Every row gives one point. The points of each table are mixes of a few directions, plus a little noise. How many directions does each table use, and how many do they share? Where both have some left over, give the other angles between the two spaces (their principal angles), to ten degrees, smallest first.

First (4 x 2):
[[-0.9 -5.7]
 [ 0.0  0.0]
 [ 0.8  5.2]
 [ 0.1  0.5]]
Second, 6 rows:
[[-0.5 -3.1]
 [-0.2 -1.0]
 [ 0.5  2.9]
 [-0.5 -3.1]
 [ 1.1  7.2]
 [-0.5 -2.9]]
Directions: first 1, second 1, shared 1

First, 6 rows:
[[ 4.8 -1.5  4.4  1.0]
 [-2.0 -0.4 -1.7 -0.2]
 [-1.0 -5.7 -0.9 -0.3]
 [ 2.7  5.0  2.8  1.0]
 [-1.8  4.6 -2.8 -2.5]
 [-2.9 -2.0 -1.7  1.1]]
Second, 8 rows:
[[ 3.7 -2.5  0.1 -5.1]
 [-1.5 -4.2 -2.0 -1.4]
 [ 1.9  4.7  2.3  1.4]
 [-2.1 -5.1 -2.5 -1.4]
 [-2.3  1.6 -0.1  3.2]
 [-0.5  4.5  1.5  3.4]
 [-1.9  2.7  0.4  3.5]
 [ 2.7 -1.6  0.2 -3.6]]
Directions: first 3, second 2, shared 2

First:
[[-3.4  2.3  3.8 -3.3  1.4  0.2]
 [ 6.2 -4.1 -6.8  6.0 -2.5 -0.3]
 [ 3.8 -2.5 -4.2  3.7 -1.6 -0.2]
 [-1.8  1.2  1.9 -1.7  0.7  0.1]
 [-0.8  0.6  0.9 -0.8  0.3  0.1]
 [ 0.1  0.0  0.0  0.0 -0.1  0.0]
 [-4.1  2.7  4.6 -4.0  1.7  0.2]]
Second:
[[ 3.1 -2.1 -3.5  3.0 -1.2 -0.2]
 [-4.3  2.9  4.8 -4.2  1.8  0.2]
 [ 0.3  0.0 -0.2  0.2 -0.1  0.0]
 [ 6.2 -4.1 -6.9  6.1 -2.5 -0.3]
 [ 0.5 -0.4 -0.6  0.6 -0.2  0.0]
 [-2.9  1.9  3.2 -2.8  1.2  0.2]
 [-2.9  1.8  3.2 -2.8  1.2  0.1]]
Directions: first 1, second 1, shared 1

First, 8 rows:
[[ 0.8  0.0  3.0  1.4 -2.0 -2.6  2.0  2.5]
 [-1.0 -0.2 -1.0 -2.2  0.8  0.0  0.2  1.6]
 [-3.1 -0.4 -5.4 -3.9 -1.0  3.9 -2.5  1.2]
 [ 1.2 -0.2 -1.3 -6.9  2.5 -3.2  3.9  3.4]
 [ 2.6  0.8 -0.6 -1.2  3.6  0.1  0.6 -4.3]
 [-2.2 -3.2 -1.3  4.6 -2.5  1.3 -4.4 -0.8]
 [ 1.5  0.2  3.5  6.3 -7.0 -0.5 -0.2  0.3]
 [ 0.3  2.8  2.8  1.9  5.3  1.0  0.3 -3.7]]
Second, 9 rows:
[[ 2.2 -0.9 -4.6 -4.0 10.9  0.8 -1.5 -9.0]
 [ 0.7 -0.3 -1.3 -1.1  2.9  0.2 -0.3 -2.4]
 [ 0.1  0.1 -0.2  0.0  0.1  0.1 -0.1  0.0]
 [-2.0  0.9  4.0  3.5 -9.4 -0.7  1.4  7.7]
 [-1.3  0.5  2.5  1.9 -5.7 -0.6  0.9  4.6]
 [-0.7  0.3  1.3  1.1 -3.0 -0.2  0.4  2.3]
 [ 0.1  0.0 -0.1 -0.1  0.3  0.2  0.0 -0.3]
 [ 0.3 -0.2 -0.8 -0.6  1.8  0.2 -0.1 -1.4]
 [ 0.4 -0.2 -1.0 -0.7  2.1  0.2 -0.3 -1.8]]
Directions: first 5, second 1, shared 1

First:
[[  0.1   0.1  -0.4  -0.1  -0.1   0.1   0.1   0.2   0.0]
 [ -1.5  -1.7   5.3   1.8   1.9  -2.0  -0.9  -2.7  -0.4]
 [  0.8   0.9  -2.9  -1.0  -1.0   1.1   0.5   1.5   0.2]
 [  1.0   1.1  -3.3  -1.1  -1.2   1.2   0.6   1.7   0.3]
 [ -0.1  -0.1   0.3   0.1   0.1  -0.1  -0.1  -0.2  -0.1]
 [ -0.4  -0.4   1.4   0.5   0.5  -0.5  -0.2  -0.7  -0.1]
 [ -1.3  -1.4   4.5   1.5   1.6  -1.6  -0.8  -2.3  -0.4]
 [  4.5   5.0 -15.6  -5.2  -5.3   5.7   2.7   8.1   1.3]
 [ -1.7  -1.8   5.8   2.0   2.0  -2.1  -1.0  -3.0  -0.5]
 [ -1.4  -1.5   4.9   1.6   1.6  -1.8  -0.9  -2.5  -0.4]]
Second, 10 rows:
[[ 0.9  2.2 -4.4 -2.3  2.0  2.9 -1.2  3.1  1.7]
 [-0.6 -0.4  1.8  0.4  1.5 -0.3 -0.8 -0.7  0.2]
 [ 1.2  1.0 -3.8 -1.1 -2.3  1.1  1.2  1.7 -0.1]
 [-0.6 -1.0  2.5  1.1 -0.2 -1.3  0.1 -1.5 -0.6]
 [-4.4 -5.1 15.5  5.5  4.2 -6.1 -2.1 -8.2 -1.7]
 [-0.4 -0.7  1.7  0.7 -0.1 -0.9  0.1 -1.1 -0.4]
 [ 1.1  0.8 -3.4 -0.8 -2.4  0.8  1.3  1.4 -0.2]
 [ 0.7  2.0 -3.7 -2.2  2.6  2.8 -1.5  2.9  1.8]
 [ 1.5  1.1 -4.5 -1.1 -3.2  1.1  1.7  1.9 -0.3]
 [ 0.6  0.2 -1.6 -0.2 -2.1  0.0  1.1  0.5 -0.4]]
Directions: first 1, second 2, shared 1

First (9 x 12):
[[ 8.8 -4.7  0.0 -2.1  2.0 -4.8 -0.5  0.0 -0.7 -1.3 -4.2 -5.5]
 [ 0.8  0.5  1.7 -2.3  0.1  1.1 -0.4  1.5  0.4  1.8  0.0  1.6]
 [-6.4  1.5 -3.2  5.6 -1.3  0.7  1.0 -2.9 -0.4 -2.7  2.4  0.1]
 [ 5.1 -3.0 -0.5 -0.6  1.2 -3.2 -0.2 -0.4 -0.5 -1.3 -2.5 -3.8]
 [-7.6  5.5  2.6 -1.4 -1.9  6.4  0.0  2.3  1.2  4.0  4.1  7.8]
 [-0.4 -1.7 -3.3  4.3  0.1 -2.7  0.6 -3.0 -0.8 -3.7 -0.5 -3.8]
 [ 0.3  2.0  3.6 -4.6 -0.2  3.0 -0.7  3.3  0.9  4.0  0.6  4.2]
 [-1.2 -0.4 -1.9  2.6 -0.2 -1.0  0.4 -1.7 -0.4 -1.9  0.2 -1.5]
 [ 0.6  0.3  1.0 -1.4  0.1  0.6 -0.2  0.9  0.2  1.1 -0.1  0.9]]
Second, 8 rows:
[[-1.5 -0.5  2.2 -2.2 -1.9 -2.0  0.1  0.6  0.6 -0.6  0.5  1.1]
 [ 1.4  1.1  1.7 -3.1 -0.4  2.6  0.7 -0.2 -0.8  1.9  0.4  4.4]
 [ 1.1  0.6 -1.2  1.4  1.3  1.3  0.4 -1.3 -0.4  1.1 -0.6 -0.7]
 [ 0.8  1.1  0.7  0.1  1.5  0.9  2.4 -4.7  0.0  3.5 -0.9  0.0]
 [ 3.0  1.3 -2.5  1.5  2.0  4.5 -0.5  0.4 -1.5  0.9 -0.2  0.8]
 [-1.0  0.8  2.9 -0.5  1.2 -2.1  4.3 -8.3  1.0  5.2 -1.4 -1.0]
 [-2.4 -1.8  2.3 -4.0 -4.5 -2.9 -2.9  7.2  0.4 -5.0  2.1  3.0]
 [-1.1 -2.4 -6.1  6.9  0.6 -2.3 -4.6  6.1  0.6 -6.9  0.2 -7.5]]
Directions: first 2, second 3, shared 0; angles 30, 90
